Rows are points. Two turns around zero, p and q, are shown by what they do to some points. Write where each new point lands after one turn and then the other. Backwards means that the second turn is done in reverse. Each puzzle has new turns, and all numbers are rounded.

Turn p:
21 1 -38 => 5 4 -43
12 -12 -13 => 7 -11 -17
10 13 -29 => -3 15 -30
16 -15 55 => 37 -16 44
-72 1 -32 => -79 -3 -2
12 12 57 => 32 10 49
Turn q:
44 -20 -16 => 32 -25 -31
-73 26 -8 => -60 47 18
43 6 9 => 43 -10 0
-14 -12 15 => -15 -12 14
Where do these land?
p, then q backwards: 47 -7 22 => 49 14 11
p, then q: -10 8 1 => -5 7 9
q, then p: 3 -18 42 => 16 -33 28
q, then p: -45 53 -16 => -23 63 24
q, then p: 5 -36 -49 => -34 -15 -48

Turn p:
26 34 -23 => 2 31 -37
-21 -5 -18 => -25 -12 -3
18 -22 -37 => 2 -27 -38
-9 29 -19 => -24 22 -14
-16 -35 63 => 27 -22 65
2 -2 33 => 19 6 27
Turn q:
-5 3 38 => 2 -14 36
1 33 -1 => 7 30 12
-2 -76 -22 => -21 -58 -50
24 15 -20 => 23 19 -17
-17 26 5 => -10 23 19
Where do these land?
q, then p: -22 7 -17 => -26 11 4
p, then q: 23 -33 48 => 51 -36 9
q, then p backwards: 25 -17 -37 => 37 0 -31
q, then p backwards: -14 52 23 => -18 31 46
p, then q: -13 -9 -17 => -20 -8 -7

Turn p:
-54 3 -41 -16 => -59 14 -33 8
37 -27 32 42 => 48 -35 28 24
14 -8 20 -38 => 5 -13 6 -43
32 -15 0 -39 => 20 -15 -17 -43
-16 43 -28 64 => 1 48 1 68
-12 4 16 -13 => -14 0 15 -14
Turn q:
0 22 8 -14 => -4 24 9 -9
6 -14 -22 -40 => -5 -8 -18 -43
-52 40 -56 -4 => -28 45 -67 11
49 -45 12 -16 => 29 -46 25 -35
-2 -24 57 38 => -6 -30 52 41
-2 21 0 35 => 13 16 -1 35
Where do these land?
p, then q: -29 -8 58 20 => -31 -22 52 23
p, then q: -48 16 31 40 => -27 5 36 56
q, then p: 0 5 4 -15 => -8 6 4 -12
p, then q backwards: 32 9 -7 9 => 26 14 -15 12
q, then p: 23 13 -18 -22 => 11 16 -15 -30
q, then p: 21 -73 -73 -7 => 8 -53 -89 -15
p, then q: 1 37 4 -24 => -9 39 8 -18

Turn p:
18 14 -21 -17 -9 27 => 10 14 -33 -3 -10 23
-42 -20 -8 -31 -56 -29 => -12 -8 4 -30 -66 -41
12 -1 13 -9 13 -29 => 14 5 14 -17 19 -17
-6 7 34 23 -13 -19 => 4 10 36 22 -3 -20
2 0 2 -10 22 1 => -2 0 3 -14 17 10
9 -22 0 11 -19 20 => 15 -21 -5 18 -18 10
3 7 27 10 44 14 => -6 2 26 5 38 29
3 31 2 39 35 17 => -21 15 1 36 41 19
0 -16 -50 -17 -17 -1 => -3 -18 -47 -17 -19 -12
Turn q:
-5 75 -18 7 -6 18 => -17 71 -28 6 -2 17
-11 -10 9 10 21 21 => -10 -5 15 13 27 5
27 -21 -18 10 13 -6 => 32 -19 -13 12 10 -3
3 -19 29 6 23 15 => 6 -11 36 7 23 2
3 27 3 -8 -76 14 => -20 18 -7 -2 -67 39
9 -6 16 -4 -3 9 => 6 -3 17 -2 -3 11
-18 -11 -16 6 9 -8 => -12 -13 -14 4 11 -15
-4 -16 -18 -29 15 -4 => 2 -19 -15 -28 18 -1
-4 -18 13 2 6 -59 => 13 -17 8 -11 -16 -56
Where do these land?
q, then p: -19 -9 19 14 11 -25 => 0 -2 27 -6 6 -31
p, then q: 22 17 21 0 -58 22 => 19 27 -6 32 -47 27
p, then q: 0 -64 16 -12 16 5 => 17 -53 32 -16 5 18
p, then q: -13 -6 -38 -1 7 16 => -23 -22 -29 1 11 4
p, then q: 6 -2 -27 8 28 14 => -7 -13 -18 6 35 2
p, then q backwards: 8 16 -18 12 0 -54 => -18 14 -7 12 37 -40
q, then p: -8 23 18 5 15 22 => -18 23 18 7 13 16
p, then q: 3 25 10 -26 -18 0 => 0 31 -6 -13 -19 15

Turn p:
17 3 -41 -9 -1 -6 => 6 -10 -36 -21 -1 -15
0 -19 -32 -71 39 15 => -17 -14 8 -81 25 -20
4 6 -21 62 11 -4 => 13 -3 -38 44 29 7
15 2 64 -16 -8 5 => 22 2 59 7 -24 7
-4 19 16 -9 19 -35 => 10 31 15 4 5 -32
-12 -50 -20 22 -28 13 => -41 -43 -18 20 -6 14
-20 39 34 22 -32 13 => 8 38 9 29 -28 39
Turn q:
-12 -39 -28 25 21 7 => 8 -38 -35 21 14 -14
-51 -33 21 33 3 16 => -28 -57 -6 25 0 28
9 -1 -9 5 9 -36 => -6 1 6 0 0 -39
7 24 -45 -23 -5 -38 => -12 34 -22 -31 3 -43
1 2 27 12 -7 29 => 8 -4 12 16 -11 34
-10 -36 22 31 7 6 => 3 -46 9 26 -5 6
30 27 15 -40 -41 13 => 22 40 21 -42 -21 25
13 20 56 -55 -6 36 => 18 28 51 -26 19 58
13 37 -58 13 19 -33 => -13 43 -36 12 2 -55
Where do these land?
q, then p: -21 76 -27 3 6 -29 => -16 82 -29 4 -1 5
p, then q: -21 -7 -49 2 55 -21 => -28 12 -13 8 58 -43
q, then p: 12 -4 24 -53 27 15 => 36 3 41 -24 31 3
p, then q backwards: 21 -16 62 16 -35 26 => 15 -14 65 36 -15 22
p, then q: -17 -8 -7 -1 -30 29 => -2 -12 -25 -10 -2 36
p, then q: -17 -9 16 15 -9 -3 => -15 -10 -1 19 -12 12
q, then p backwards: 48 -25 1 18 26 9 => 45 11 22 28 14 -19
p, then q backwards: -6 -6 -21 0 -40 -26 => -12 10 -24 36 -22 -15

Turn p:
-16 20 3 -29 15 -42 -7 -8 => 9 43 -10 1 -14 -24 -24 -14
-31 41 18 -7 5 13 4 -9 => -22 33 2 -14 -35 17 0 9
-24 -19 -14 37 -31 -18 26 22 => -20 -24 -17 28 -8 -31 44 -2
18 10 76 -15 42 -10 -21 -17 => 39 54 55 -1 1 10 -21 32
11 -26 -48 35 -1 5 26 -14 => -11 -38 -7 25 18 13 24 -44
-6 -31 -14 -16 -12 27 -11 -5 => -20 -24 7 -28 25 -6 -5 -4
15 -20 -41 -3 12 13 10 39 => -4 -19 -42 6 44 10 6 0
1 -3 -41 29 -21 9 -23 13 => -23 -47 -20 20 -2 1 -14 0
34 29 62 -31 -8 3 -4 -21 => 52 23 32 -37 -29 13 -9 24
Turn q:
50 -4 7 -12 23 -11 -1 -21 => 52 4 5 -19 17 12 -12 -11
13 4 4 -2 19 -5 13 36 => 13 1 -29 3 18 6 11 25
-33 46 10 14 -35 -21 -17 -4 => -17 9 27 45 -38 -11 -16 24
-34 21 21 -17 -34 -13 48 -40 => -12 50 46 0 -39 1 36 4
23 -42 7 20 -2 7 -11 19 => 9 -49 -9 -8 18 3 15 -8
-24 10 -22 -20 -18 -48 24 -26 => 6 40 23 -6 -24 -49 11 7
32 -9 -34 14 0 46 -14 29 => -1 -32 -58 -1 -2 16 -11 -29
-42 23 3 -29 -31 -29 -11 -16 => -21 23 35 -3 -38 -26 -15 28
9 -26 -2 30 52 23 -1 -8 => -2 -8 -9 3 59 13 0 -34
6 -23 5 0 26 51 -31 31 => -26 -37 -33 -16 30 34 -20 -4
Where do these land?
p, then q: -23 -4 -17 -22 10 -3 -35 28 => -18 -1 -11 9 14 -33 -36 18
p, then q: 48 44 32 17 17 9 -19 -20 => 10 -48 -15 7 -24 58 -9 -7
p, then q: -15 30 17 -9 -22 -29 36 22 => 23 20 -23 13 -45 -23 20 3
q, then p: -8 -30 -23 11 -18 6 10 41 => -14 -4 -22 6 19 -28 24 -36
p, then q: 44 10 2 13 -9 -12 -27 -52 => 23 -49 36 -13 -9 30 -11 -18
p, then q: 27 51 -9 47 22 -16 -10 -37 => -6 -45 16 32 -31 36 -3 -48
q, then p backwards: -14 -12 -21 -33 -1 22 22 9 => -30 15 -8 -30 -10 15 21 8
q, then p backwards: -9 -46 9 -17 22 -3 10 4 => -5 -36 5 -26 -8 29 14 7
q, then p backwards: -50 -42 9 -7 -20 26 13 7 => -50 -17 -5 9 -24 43 18 -7

Turn p:
-12 -25 -56 9 5 37 -20 -34 -29 => 7 -30 -71 -9 23 14 18 -25 -7
42 53 -6 39 -3 1 -18 5 -28 => 53 39 -1 5 17 26 -25 -3 -36
16 11 33 27 3 -29 12 -19 37 => -9 36 34 38 5 -6 -14 -17 20
-11 4 -2 -34 -45 -34 6 7 -1 => 6 -1 10 -3 -60 -23 15 -2 -8
-18 32 -42 14 16 49 61 -24 17 => -56 46 -43 -13 12 50 23 -2 -9
0 -33 29 27 -14 -41 6 36 -15 => 10 -20 34 46 1 -33 6 28 -21
3 -18 -1 2 57 -57 42 -25 11 => -20 33 29 10 41 -39 55 -15 21
-6 -43 13 0 -8 -3 -8 -6 -12 => 1 -41 4 19 2 -9 10 -5 7
-46 -3 30 -52 -19 24 -18 9 -5 => -28 -50 15 -41 -38 0 -20 -5 -2
32 19 0 -12 0 36 -3 10 8 => 15 10 -4 -19 -3 38 -15 18 17
1 5 3 -20 7 18 -60 40 18 => 20 -20 -8 -34 -2 -17 -54 27 18
Turn q:
-18 26 9 8 -24 32 36 -7 -6 => -21 24 12 -15 -20 36 15 -23 -18
4 14 49 -1 -46 -12 60 -10 -23 => -6 21 62 -28 -51 -4 10 -19 -30
-47 -24 6 -18 -12 -21 32 -18 -21 => -53 -1 19 -37 -6 -30 6 -6 -3
-2 -22 -49 -15 -13 -9 -40 -13 18 => 1 -44 -45 -10 -1 -5 -3 8 36
-12 -57 -27 -21 16 -18 -1 -8 48 => -17 -50 5 -11 34 -11 21 30 44
14 49 -17 24 4 -1 -4 38 -9 => 18 37 -30 35 -23 10 11 14 -17
28 -5 12 -1 27 25 -55 41 0 => 35 -8 -20 33 31 16 -43 28 -19
-37 -30 39 9 -11 -27 10 -37 18 => -42 -24 50 2 -2 -21 -7 -26 23
26 28 25 -20 38 7 -28 1 3 => 38 32 3 11 24 4 -36 6 14
43 23 -48 36 18 25 -10 12 -29 => 46 13 -57 19 9 7 28 -14 -31
Where do these land?
q, then p: 23 -32 2 35 -31 -6 13 -23 -3 => 1 -27 16 37 -4 11 39 -19 12
p, then q: -7 -33 -14 43 7 23 31 -4 -1 => -30 8 -20 23 31 3 37 -7 -21
p, then q backwards: -20 -1 65 17 1 43 9 4 -35 => -15 -46 46 11 -22 50 -1 14 20
p, then q: 40 14 -12 26 11 -19 27 -4 44 => 9 44 -3 45 -17 29 16 -4 18
p, then q backwards: -8 28 -18 -59 -2 22 -21 -16 1 => 2 12 -22 -40 -40 12 7 -39 -15
p, then q: -22 10 8 24 14 -9 -37 -4 13 => 4 -4 -19 17 9 -31 -24 -12 24
p, then q: -16 9 -7 -64 6 -45 -13 14 43 => -8 -1 29 -12 -57 -15 -15 37 52
q, then p: -39 20 25 36 -26 37 26 1 -76 => 6 -25 -7 -28 -12 21 16 -70 -72
q, then p backwards: 19 -2 -16 -45 28 -29 -9 -5 -14 => 14 1 -27 -15 31 -18 -32 29 16
q, then p backwards: 31 -12 -35 -11 -6 -16 -27 37 27 => 28 -42 -23 -2 -19 17 -13 40 -4

Turn p:
51 -15 10 -46 55 -41 7 45 35 => -62 -30 -50 6 20 -72 -5 14 -1
16 -7 -6 6 -20 15 26 -40 26 => 15 6 -16 -23 6 21 36 18 28
-25 -30 -15 -1 -48 18 19 -4 -5 => 0 -17 2 -14 -7 64 10 -4 -6
1 1 -38 26 -39 -2 -12 -17 -1 => 32 3 -16 20 -22 37 8 -14 18
21 14 -28 13 -36 -22 61 -30 -15 => 39 -16 -19 25 9 27 62 27 -11
-1 2 41 18 -12 -67 12 -27 0 => -13 23 7 12 -32 -23 67 -8 -24
-55 4 -32 -5 18 25 3 -26 10 => 17 43 -11 -21 32 35 -23 -9 -16
5 -32 -3 -2 36 27 -20 9 -21 => -5 -19 14 -14 30 -12 -28 -35 12
-14 52 54 -25 8 -4 -61 16 -29 => 9 15 43 -10 -52 -56 -48 5 -32
1 10 16 18 38 51 -35 74 -1 => -32 -7 45 21 17 -20 -79 5 31
Turn q:
-46 -34 -4 35 16 44 37 15 19 => -62 35 20 -8 -23 4 -2 18 47
-16 -59 2 36 26 -3 -11 -59 51 => -21 -34 34 31 -59 -34 -14 -20 54
-50 -28 -66 -19 -24 45 30 4 -1 => -39 2 -41 -44 -41 39 23 32 40
42 -31 25 14 7 -9 -43 3 4 => 27 -19 26 53 21 4 3 -16 16
6 76 16 5 28 -5 -11 -27 -35 => 10 23 -5 -18 9 -12 -12 -63 -61
10 29 0 -34 -21 31 35 -3 -6 => 19 29 -4 -36 -14 7 33 18 -24
-9 33 16 -12 8 -28 35 -12 -24 => -14 -2 3 -28 9 -26 1 0 -51
-56 -4 -39 -37 -27 32 18 40 33 => -7 24 -43 -54 -7 12 -2 50 52
21 2 21 35 -15 -22 -23 7 19 => 21 -3 22 36 7 1 -38 4 -4
51 -34 12 -29 21 -37 -55 21 2 => 42 -40 -9 54 51 -16 20 -10 18
12 15 24 -14 -23 -22 -22 2 -44 => 23 -25 11 -11 38 21 -1 -11 -35
36 35 -8 20 3 -26 11 10 -18 => 2 11 -14 28 9 1 -10 0 -54
Where do these land?
p, then q backwards: -35 -3 -54 -3 16 -5 -14 2 -24 => 18 44 -8 21 0 -12 -42 9 -20
q, then p backwards: -17 45 14 7 31 26 28 -52 33 => -18 10 47 -9 9 -29 -66 -29 3
p, then q backwards: -9 5 19 13 27 5 10 -36 55 => -21 11 6 -22 22 43 25 40 13
q, then p: 33 -18 12 -66 -65 -31 -22 33 0 => -40 -72 -11 16 51 -35 -12 1 40
p, then q: 4 12 6 37 10 -5 -49 -1 13 => 34 -2 9 2 -23 -12 -46 -3 -14
q, then p: -26 25 6 26 20 33 -2 17 9 => 24 42 -5 -9 -19 -12 -20 21 -9
p, then q: 25 11 19 -38 -48 -49 37 21 -38 => -51 -30 22 8 22 51 22 53 -11
p, then q: -2 -11 59 4 41 8 -37 -30 7 => 35 -27 5 -39 10 -57 -14 0 -26
q, then p: -11 -39 -12 13 -38 -24 7 19 -15 => -41 -11 20 -4 14 22 -36 -18 13
p, then q: -19 2 9 27 21 65 -7 -35 4 => 51 35 8 -2 11 -47 16 -25 5
p, then q backwards: 26 -13 -33 -45 -8 -30 69 59 -14 => 24 -34 -45 -7 -9 -80 16 20 -50
p, then q: 31 -16 -45 24 -6 7 -20 3 -31 => 7 -13 18 48 -45 -1 6 -10 18
